Each row is a point. Any point is a mix of the corners, with weights that add up to 1. It lies inside the corners' shape when no weight is negative. Is each point inside? If not, which corners have a negative weight?

Corners:
(1): [53 84]
(2): [-35  -2]
(3): [ 11 -30]
Points:
[28 76] => outside (3)
[-44 -19] => outside (1)
[ 6 47] => outside (3)
[-12 -35] => outside (1)
[-21 -29] => outside (1)

Corners:
(1): [ -7 -24  -1  58 -28 -53  84  -4   0]
(2): [ 14 -52   7 -11 -33 -97  67 -10  33]
(3): [ 34  17 -12  37  41  22 -10 -52 -71]
(4): [  2   6  40  50 -21 -29  39  -6  51]
(5): [-73 -10  -6 -20  25  -5  -1  -2 -33]
(6): [ 17  64 -49   6  42  57  28  16 -65]
(7): [-17  15 -49  36  10  39  -4 -42 -17]
(8): [-37  34 -56  -3  13 -15 -11  36 -53]
(9): [-56 -41  15 -35 -49  87 -71  63 -71]
(10): [   8 -121    1   34  -17    4    5   66   58]
Points:
[ -2 -33 -14  17  -9 -14  21  -1   8] => inside
[ -6 -35 -20  13   3  16  17   9 -16] => outside (4, 8)
[-21  10 -13  18 -12 -17  36   9 -13] => outside (3, 10)
[-19   8 -33  18   3  -2   9   3 -27] => inside
[  5 -10  -3  28  -2 -19  29 -14 -13] => inside
[-15 -14  16  18 -21   6   5  17   1] => inside
[-13 -37  -5  16 -25  -2   0  13  -5] => outside (5, 6)
[-16 -17  10  23  -4 -11  18   5  11] => inside
[-22 -29   1  19 -19 -11  15   6  -5] => outside (6)

Corners:
(1): [-11 -14  12  -9  24  23  13 -31 -15  -5  22 -41 -29  -7 -17 -34  43  14
  26  31]
(2): [  7 -36   9  23   0   1 -38  33  21  -9 -19  -1   9 -28 -20  20   2  27
  39 -26]
(3): [ 17 -22 -17  27  -6  24 -18 -45  18  -7  -5   1 -19 -14 -13 -22  21  19
 -30 -32]
(4): [ 83  -9  -5  32  34  18 -21 -28  14 -20  22 -10 -33  29  31  14  39 -18
  23 -13]
(5): [ 22  26  20   7  19  30 -28 -14 -13 -17   6  16   3   4   0  23  23  -9
 -12  17]
(6): [  0 -14 -29  38  -1  18 -13  10   0 -25  -8 -33  -3 -17 -28 -16  35 -15
  43  28]
(7): [  4  -7 -39   0 -17 -22 -10 -16   1 -19 -14  -2   8  -1 -12 -10   1 -84
  51  20]
(8): [-30  26  24 -23  -5 -57 -13 -25  10  42   7 -17  -1   3  -1  13  -5   9
  31  -3]
(9): [-18   6 -20  27  11   7  -1 -21  22 -28  -4   1 -18   3  14   3 -14  -1
 -54 -14]
(10): [-18 -16 -71  31  41  21  50 -39  -9  10  -8   1  -8  -4 -39 -17  14   8
 -12   2]
(11): [ 73 -24  26  13  -8  -1 -20   1  30 -34 -14 -12 -30  12  82  -6  22  25
  38  15]
(12): [-14 121 -14 -33   6  22  28 -23  11 -15  -1 -17  20  28   8  47  12 -37
   9  36]
(13): [ -7   4  -1   3 -11   1  12 -16  27 -14  -2   4   1  21  -5  10  16  14
  34  10]
(14): [ 12 -24 -22  -7 -34   5 -27 -17  -7   8  17 -25 -17  -2   7 -14  10  11
  29  28]
(15): [-21  58   2 -18   1   0 -15  21 -40   3 -11 -43   0  42  18  20 -10 -10
  11  14]
(16): [   7  -40   20   22  -52   -2   -6   17   21  -18   -6    6  -16  -27
    4  -93 -110   -8   17   27]
(17): [ -5   8   8  21 -15  36  22  44   0 -28   0 -10   5  17 -18  26   6  -9
 -30   8]
(18): [ 22 -37  16  34 -18 -13   8 -27  -7  -6 -17  -8 -11 -18  47  19 -57  26
  27 -35]
(19): [-21 -12   2  14  -2  18  -5 -32  11   9  15  31  51 -10 -20  13  21 -17
  33 -38]
(20): [  7 -33  29  29 -25  -5 -38  60  10 -19  -8  18 -19 -25 -10   1  14  20
  18 -35]
(21): [-17 -23  25  12  28  24 -30 -31 -20  30  -4  18  -4 -13  -1  20  37   7
  14 -17]
Points:
[ -9  10  -1   4   4   3  -8   1  -4  -3  -4 -12   3  -1  -3  20  20  -3
  20   4] => outside (3, 4, 13, 16)
[  6   2   3   8  -3   5  -6 -12   5  -7   0  -3  -4   5   8   2   7  -4
  17   3] => outside (2)
[ -2   9   1   5  13   0  -5 -18   1   2  -3   1   0   4   5   9   4  -5
  20  -5] => outside (3, 6, 14, 17)
[  5  -6   2  14   2  11  -6 -15   8  -6   1  -2  -7  -4   2   4   9   8
  11  -2] => outside (7, 15)

Corners:
(1): [ 32 -32  -4 -13  69  48 -67  36  17  21   2 -20  83  31  -3 -14  -4 -15
  14 -27]
(2): [  6  59  23 -39 -16  16  12  52  38  21 -96   3 -41  50 -20   2  50  10
  62  65]
(3): [-42  -3  14  49  16 -42 -48 -55  44 -21  25 -17 -21  -6  -8 -25   0  94
  -2 -27]
(4): [ 11  50 -12 -13 -21 -16 -30 -49 -23   0 -23  28  87 -16  -1   6 -20  92
  17 -27]
(5): [ -6  22  48  34  38 -62 -50   8 -51 -33 -35   7 -45 -24  20  27  16  50
  53  19]
(6): [  0  -3 -84 -42  46 -57 -83 -26 -36   9  32 -26 -31 -38 -11  20 -19  12
   4  22]
(7): [  3  21 -56 -18  24   3 -74 -13   5  -2  33  10 -21 -18   9   1  18  30
  32 -18]
(8): [ 17  25 -44 -12 -51 -25 -43  -2 -50  55 -58   4 -12 -57  26 -16 -36  71
   2  -8]
(9): [ 49 -81  -3 -28 115  26  63  38   8 -93  -7  15  75 -59 -35   5  37 -55
  55  -3]
(10): [  7  56  30   1   9 -17  28  71  25  57 -46 -33 -41  62 -10 -12  75  14
  -3 -10]
(11): [ 11  56  34  38  -7 -15 -23  67 -34  48  19 -10 -37  35 -36 -48  33  23
  42  64]
(12): [-10  23 -23  -2 -36 -21 -55  23 -10  24  42  53 -32 -38 -70 -42 -53  57
 -50  -6]
(13): [ 15 -29 -25   6 -17  -1  -5   8 -33  36 -27 -40 -52  57 -41  41  47  39
  81   7]
(14): [  -1  -38   -7  -50    6   46   60   11   56   33  -29   -8   45  -21
  -25   40   85 -121    3  -50]
(15): [ 22   1 -42  13  -8 -81 -46   3  25  36  14  19 -24 -82 -30   3 -26  37
  23   6]
(16): [ 22 -69  12   7  91  33 -16   7  60  36 -14  19  10   5 -49 -15  96 -55
  41 -26]
(17): [-24  -3 -33  10 -24  -1 -39  18  -3  -2  11  -2  13 -33 -33   4  18  73
 -26  -6]
(18): [-37  22  29 -22  36  31  36  83  19  15 -18  14  11  23   9  30  25  12
  33  63]
(19): [ 14  -2 -25  24 -22  10 -16 -75  40   7   8 -35   0 -44 -20  49 -17  80
 -29 -19]
(20): [ 63 -55 -41  25  22  14  -8 -14  -2  -7 -61  27  39  14  22  11  36 -66
  25  -2]
(21): [ 46   4  37  11 -13 -49 -87 -33  41  34   7  13 -29  43   9 -44  18  72
  -6   5]
Points:
[ 14  -7 -15   2   7  -7 -17   8  -3  22 -17 -12 -18  17 -19  11  31  21
  33   1] => inside
[  8  -5 -20  -8  16  12 -20  11   9  12  -5   6  24 -10 -19   1  13  11
  21   2] => outside (5, 10, 21)
[ 13  -4  -7   1   7  -6 -16  15  -1  19 -18   1  -5  -3 -24   7  21  19
  19   6] => outside (3, 7)
[  7  -4   2 -22  34  29  21   9  23  -4 -54   5  39  -3   1  21  26 -22
  15  -3] => outside (7, 11, 13, 15, 17, 21)
[  3  14  -6  -5   4 -12 -19  22  -3  12 -15   3  -4  -2 -10  -4  15  22
  19  12] => outside (16, 19)

Corners:
(1): [-10  -3   7 -15 -69   0 -17  52 -30  43 -26  35  23 -26  49  21 -37  14
   8   5]
(2): [ -39   35   16   28   30    0  -38  -30  -30 -102   51  -33  -42   11
  -82   29  -28  -44   27  -21]
(3): [-65 -11 -14  40  55 -46  45 -45 -13 -64  -2  11  10   8 -35  80  20 -37
 -17  -8]
(4): [-35  59  51   1  52 -25  -4 -48 -73 -11  20 -16  20  67  -6  48  38   8
  15 -37]
(5): [-28  -4  10  53   3 -38  27 -62 -71  32  -3 -20 -19  38 -12  22  50 -21
  62 -17]
(6): [   1   35  -18   16   59  -34   17  -46  -48 -121   45   19   -4  -11
   23  -19   29  -12   26    2]
(7): [ 12 -64 -41   9  63 -10 -22  25  39  73   0 -19 -18  31  26 -19 -66  26
 -33 -47]
(8): [ 47  49 -72  15 -27  55  23   0 -17  28 -62  49 -19   9   4  15  36 -32
  10  36]
(9): [  65   -3  -13  -59    9   32   38   42   43 -108  -16   -7    0  -19
  -20  -57   18  -25   -9   26]
(10): [ -38   15    2   29  -17  -30   26  -64 -105   21   57   17  -26   63
  -20   94   33  -43  -12  -31]
(11): [-47 -15  63  16  28 -21  -2 -91 -60  -8 -22 -11 -24  56  -5  34 -29 -28
 -16 -23]
(12): [-81  16  28  34  -4  27  18 -97 -46 -12   8  32  23  35 -27   2  42  11
  19 -11]
(13): [ 15  22  23  37  31 -17  13 -82 -38 -19  13  63 -22  36 -47  47  25  34
  28 -39]
(14): [ 58 -18  -1 -32   9  51 -41  24  33  -1 -17 -27 -25 -29  11 -16  46  31
  -1  60]
(15): [ 11 -13  17  62  -5  -3  -7  46  68  14  -7 -17 -64  68  60 -51 -94  39
 -39 -18]
(16): [ 34  14 -24   4 -20 -54 -35   5  26 -46 -22  25   4 -14 -17 -42  26 -10
 -43   3]
(17): [  0   8 -53 -58 -10  17   1  59  16  10 -28  52 -59 -25   5 -39  21  31
  15  32]
(18): [ 13  -1  26  -8   1  11 -24  31  20  22  -5  11  -8  21 -14 -58 -29  21
   8  85]
(19): [ -7  38  22  49  21 -22  34 -44  70  16  16 -36 -29  -7  30   7 -81 -39
 -17 -18]
(20): [  1  22 -36   0 -15 -34   9 -78 -61 -72   9 -27   1  57 -28  18  23  14
  20  12]
(21): [-29  44 -11  66  52  -9  46 -42 -87  -9  32 -22 -20 -21 -45   2   7   9
  -1 -17]
Points:
[ -3  17 -10   6  34 -24  27 -44 -30 -32  17  -7 -22  40 -17  29   3 -32
  12 -16] => outside (1, 12, 14, 15, 16, 21)
[-15  17  16  29 -22   1  12  -8  -6   6 -16  21 -24  17 -13   2 -25 -14
  -3   7] => outside (4, 6, 7, 14, 20)
[  4  20 -36   8   2 -12   8   8 -34 -33   2  19 -10   3 -11  16   3   2
  -2 -10] => outside (5, 11, 12, 14, 18, 19)
[ -4 -11  -3 -15   4 -12   7  -4  -3 -32 -11   5   2  23   3 -11  20   5
  -5  13] => outside (2, 8, 13, 19, 21)
[-12  26   8  12  10 -11  10 -36 -24 -25   4   4  -6  11 -12  16  15 -13
   8   1] => outside (7, 15)
[-38  23  25  44  10 -14  25 -79 -65  -1  14   4  -4  45  -8  49  15  -6
  13  -2] => outside (2, 7, 9, 16, 17)
[  2   2  -5   8  12   0  -3   2   5 -10  -9  -8 -13   3   7 -12  -9   4
  -4  12] => outside (10, 13)
[-10  32   3  25  23  -3  23 -34 -25 -25  22  -5 -20  21 -10  11  13  -6
  15   2] => outside (1, 7, 11, 16)
[ 28 -14 -30 -18 -12  -1  13   4  11   8 -27  26 -13  -3  -6  16  12 -15
  -5  21] => outside (2, 4, 6, 12, 15, 21)

Corners:
(1): [ 29  20  34 -28  12 -57  41   6 -12  61 -12 -47 -30 -29 -17 -14   8  25
 -36   2]
(2): [ 61  73 -16  13  23 -40  -6 -14  27   4  22  63   0  41   4  23 -21  39
  85  52]
(3): [ 21  -1  40  19   5  -4 -26  24 -18   7  24  45 -17  34  -9 -21 -21 -58
   3 -12]
(4): [ 40  34 -55  24  80  69 -37 -11  56 -18  -5  25   3   7  24  47 -26 -20
  65 -24]
(5): [ 29  53  -4 -22  51 -47  39  -5 -12 -15  -8   7  29  29  -4  72  27 -28
  68  88]
(6): [ -40 -108   20   26  -12   15  -60  -29   30   -5    1    8  -40   14
   24  -21  -14    9  -11   -2]
(7): [ 45  86  -2 -32  14 -63 -11  47  22  29 -12  29   8  78  49  75  -8 -50
  88  44]
(8): [ -5 -27  -8 -18 -11 -20  48  50  30  27  32 -40  14 -10 -86 -18  -1  39
 -44   1]
(9): [-22 -46 -17  -2 -25  25  -1  21  15 -19 -43  26 -76  -8  19 -13 -28  -4
  23  -5]
(10): [ 39  30  15 -26  76 -27  -9   1 -24  36  60  44  59 -19  24  84 -35 -53
 121  21]
(11): [-26 -17 -20  74  22   4   5  17 -24 -20   8 -24 -30 -45  10 -14 -29  -2
 -37 -24]
(12): [ -6 -34   5  12  36 -39   0   5  33 -16 -31  31  -1  -6  16 -15 -53 -17
  22 -13]
(13): [-37  -7  -1 -10  38  -1  43  19  19  -5 -16 -22 -39  27   8 -19   5  42
 -23 -13]
(14): [-62 -30  30  97  27  20  12   3  20  44  18  16 -43 -46   2 -30  20 -47
 -17 -37]
(15): [-34  -2  27 -30 -21 -29  10  29 -15 -16 -37   2 -13 -36   0 -36  43  44
 -15   6]
(16): [-27 -23  41 -32  39 -19   4  69   1  46 -48   6 -53   7 -29  42 -18  14
 -31  22]
(17): [-23 -18  25  48 -56  13   3 -28   5  -8   0  33 -28  25  -7   2 -12 -17
 -27 -47]
(18): [  4  39 -14  56  45  -2   1  13  17  -5 102  73 -27 -75  -3  18  -9 -68
 -11 -33]
(19): [ -1 -14   7  13 -46  15  20  23   2  20   9  61  16  13  16  -9 -22 -29
 -49  16]
(20): [ 25 -21  -7   4  -4 -41  63  37 -24  34 -14 -16 -11  19 -34  15  65  54
 -38  -1]
(21): [ -9 -54  76  12 -16  11  66  40  28   4  -6 -69 -13  -4  -7  -1  27  40
 -55  -8]
Points:
[ 12  -4   3   5   9  -8  -6  13  15   5   0  17 -12   4   3   7 -17   0
   9  -4] => outside (5, 13, 14)
[  9   4  -5   5  24 -17  20  12  12  10  12   4  -5 -16   0   8   1   2
  10   3] => outside (3, 16, 17)
[ -4   0  24  -5   3 -25  24  25   1  17   6  18 -11  -4  -8   3   0 -15
  -9  -1] => outside (2, 4, 6, 11)
[  7   5  -1  -8   7 -19   7  18   1   6  -5  18  -9   6   0  10  -3   3
   8   7] => outside (14, 21)
[  8  -3   4   7   8 -19   6  15   8  12  -1  10 -13  16   4  14   3   4
   9   8] => inside

Corners:
(1): [-56 -38 -34 -11  54 -52   0 -31 -32  10   0   4  43  54 -20  31  33   0
  12  16]
(2): [ 24  -4  35 -19  24   0 -64 -63 -29  28 -27  19  63 -57 -30   5 -49  28
  34  36]
(3): [  2 -15 -22  29 -24   4 -38  86   8 -47 -37  22 -53   1   3 -43 -10   9
 -42 -39]
(4): [ 24 -20 -17  32  24  28   9 -76  21   4  20  51   3 -11 -37 -18 -17 -11
  37  69]
(5): [ -1 -85 -18 -32 -56 -34  16  16  -1  44  38  -2 -37   4  48   9 -19  38
  -3 -29]
(6): [-59  12  34 -26   9  12  46 -37  -2   6   3  70 -14  11 -28 -12 -51  24
  16  36]
(7): [-43 -62   1  10  -6 -28 -15  -2  59 -10   5 -67 -40  22  49  37  10 -21
 -23  19]
(8): [ 11 -10  24  32 -51  25  11 -60 -58 -22  -6  32  25   3 -28  -8  10  16
  31  42]
(9): [ -5  79   0  11 -25  19 -54 -39  -1  12 -19  19  -4 -11 -25  10   3  33
 113  72]
(10): [ 12  14  -4  27  -7  36  31  38  55   3 -55  22   9 -13  32 -17  49   2
  32 -73]
(11): [-22 -41   4   4 -12  79 -53 -70 -65  75   1  10  -9  39 -63 -32 -23  48
  49  48]
(12): [-30 -47  -4   5  -6 -75   1  16  17  10  61  -6 -44  36  92   1 -21  -5
 -52 -58]
(13): [  39   24  -51   35  -51   73    9   30   61  -10 -121   18  -25  -39
    5  -41  -21  -41  -14  -23]
(14): [ 48  39  22  27 -47  40  44  82  29  13 -47  55  26 -13 -16 -16  10 -38
 -39 -20]
(15): [ 43 -85  -6   9   4 -38  10   2  12   8  11 -52 -40  42  54 -21 -25 -19
  -4  -6]
(16): [ 18  97 -55  44  43  56   6  66  19 -14 -30 -12  18  45  45 -57 -22  31
  -7  33]
(17): [ 10 -82  -3  -5   5 -45  28 -20  31  10  17 -40 -51  81  62  60  -8  39
 -35 -42]
(18): [ 18  18 -49  32  43  20  -2  67  45  -1 -35  42 -41  35  51   0  28 -36
 -22  49]
(19): [ -3  30  47 -48 -11  41 -13 -48  12   0  28  34  18  29   1   6 -28  14
  30  37]
(20): [ 67  50  13  -2 -26  68  40  56  32  19  -1 -16 -35  -5  16 -46  74 -30
 -71 -37]
(21): [  0  -1  14   4  16  62 -30 -49 -72  -2  -4 -24  27  -6 -66  16  11 -20
  45  36]
Points:
[  1   5 -13  10   5  14  -7  -8  12  -6 -10  15  -9   7   8  -4  -1   4
  10  20] => outside (11, 14, 15)
[-11 -23   0  12  -7 -20 -12  -8 -13 -11   5  15 -11  -6   5  -3   7   2
  12  10] => outside (11, 13, 14, 16, 17, 19)
[ 5  2  2  7 -8 19  1 -5 -1  8 -7  8  2  9 -2 -8 -4  7  9  7] => outside (18)
[ -5 -12  -4   6  -2   9  -9  -8  -1   2  -2   4 -12  16  10  -8  -8  10
   5   9] => outside (14)
[  6  -1   0   4   6   6 -12  -8   3   8  -8   6   5   6  12  -6 -16   9
   5  12] => inside
[  9 -22   7  -1 -14  -9 -14  18   5  21  10   8 -17  28  22   5   9   1
 -20   5] => outside (4, 6, 10, 13, 16, 21)
[ -4   7 -13  22 -10  32  -4   9  -4  12 -12  18 -11   7  -8 -22   9  -2
   4  10] => outside (2, 15, 17, 19)
[  7  -1  -5  10  -6  22  -2  -3  10   6 -16   6 -11  13   1  -5   0   7
  11  16] => outside (12)
[ 14 -17  -3  11   0   8   3  -8  13   6  -4   3  -8  14  11  -8 -10  -2
   4  13] => inside
